Rows are points. Examples show where two turns around zero, p and q, send a point. Where does a point land after both, in the order given? Backwards means that the second turn is done in reverse. Each puzzle has new turns, and all numbers are rounded.

Turn p:
[-3.4 -2.8 -4.6] => [-0.4 -3.3 -5.4]
[1.9 2.3 3.6] => [-0.2  2.0  4.2]
[-3.8  0.0 -0.7] => [-2.1 -3.1 -0.9]
[1.2 2.3 0.0] => [-1.3  2.1  0.8]
[ 4.1 -1.7  1.8] => [3.9 2.3 1.5]
Turn q:
[ 0.6 -3.4  5.3] => [-2.5 -1.4  5.6]
[ 1.0  3.9 -3.3] => [ 3.7  1.5 -3.3]
[-0.4 -1.6 -2.3] => [-0.9 -1.7 -2.1]
[ 2.7 -0.2  4.6] => [ 1.2 -0.2  5.2]
[-2.2  2.2 -0.9] => [-0.2  2.7 -1.8]
[-1.7 -0.9 -3.4] => [-1.3 -0.8 -3.6]
Where do these land?
p, then q: [ 2.2 -0.5  4.6] => [1.7 0.5 4.8]
q, then p: [-1.1  3.3  2.1] => [-2.5  2.2  2.3]
q, then p backwards: [-1.3 -0.5  2.6] => [0.2 2.6 1.4]
q, then p: [ 0.1 -2.3 -2.7] => [ 1.3 -1.6 -2.9]
q, then p: [ 0.1 -0.1 -6.6] => [ 1.0  1.2 -6.4]

Turn p:
[ 2.4 -0.1  1.8  0.3] => [ 1.8  1.5  0.8 -1.7]
[-1.9 -1.1 -1.9 -5.4] => [-1.8 -4.2 -3.8 -1.6]
[-0.5  1.9 -6.4 -1.0] => [-2.2  0.5 -5.4  3.5]
[-0.3  1.0  5.0  2.8] => [-0.1  1.7  5.4 -1.5]
[ 0.3 -1.6  1.5  3.4] => [2.1 0.5 3.1 1.4]
Turn q:
[-0.2 -0.3  2.0 -1.7] => [-0.1 -0.7  1.9 -1.7]
[ 3.5  2.4 -3.0 -1.1] => [3.4 3.4 0.6 2.1]
[ 2.1  1.9 -5.7 -0.9] => [ 4.1  4.0 -2.4  1.7]
[ 2.7 -2.7  2.6  3.7] => [-1.1 -4.1  1.4  3.9]
[-5.7 -2.7  2.8 -1.1] => [-3.2 -3.2 -1.2 -5.1]
[-2.5  1.3  1.2  1.1] => [-3.0  0.6 -0.5 -0.9]
Where do these land?
q, then p backwards: [3.6 1.0 2.8 4.4] => [-4.6  0.0 -1.5  4.2]
q, then p: [-1.8  0.3 -4.8  1.4] => [-0.9  1.9 -3.7  3.2]
q, then p: [ 1.9 -1.2  3.4 -3.7] => [ 2.1 -1.1  1.7 -4.6]
q, then p: [ 1.8  4.1 -0.7  3.0] => [-2.6  3.1  2.8  2.3]
p, then q: [-0.4 -3.1 -2.9 -5.1] => [ 4.8 -2.2 -4.0  0.0]
q, then p: [-3.3 -1.3  2.7 -1.4] => [-0.9 -4.1 -0.9 -1.8]
q, then p backwards: [-1.7  0.2 -0.4  1.4] => [-0.5  1.3 -1.3 -1.2]
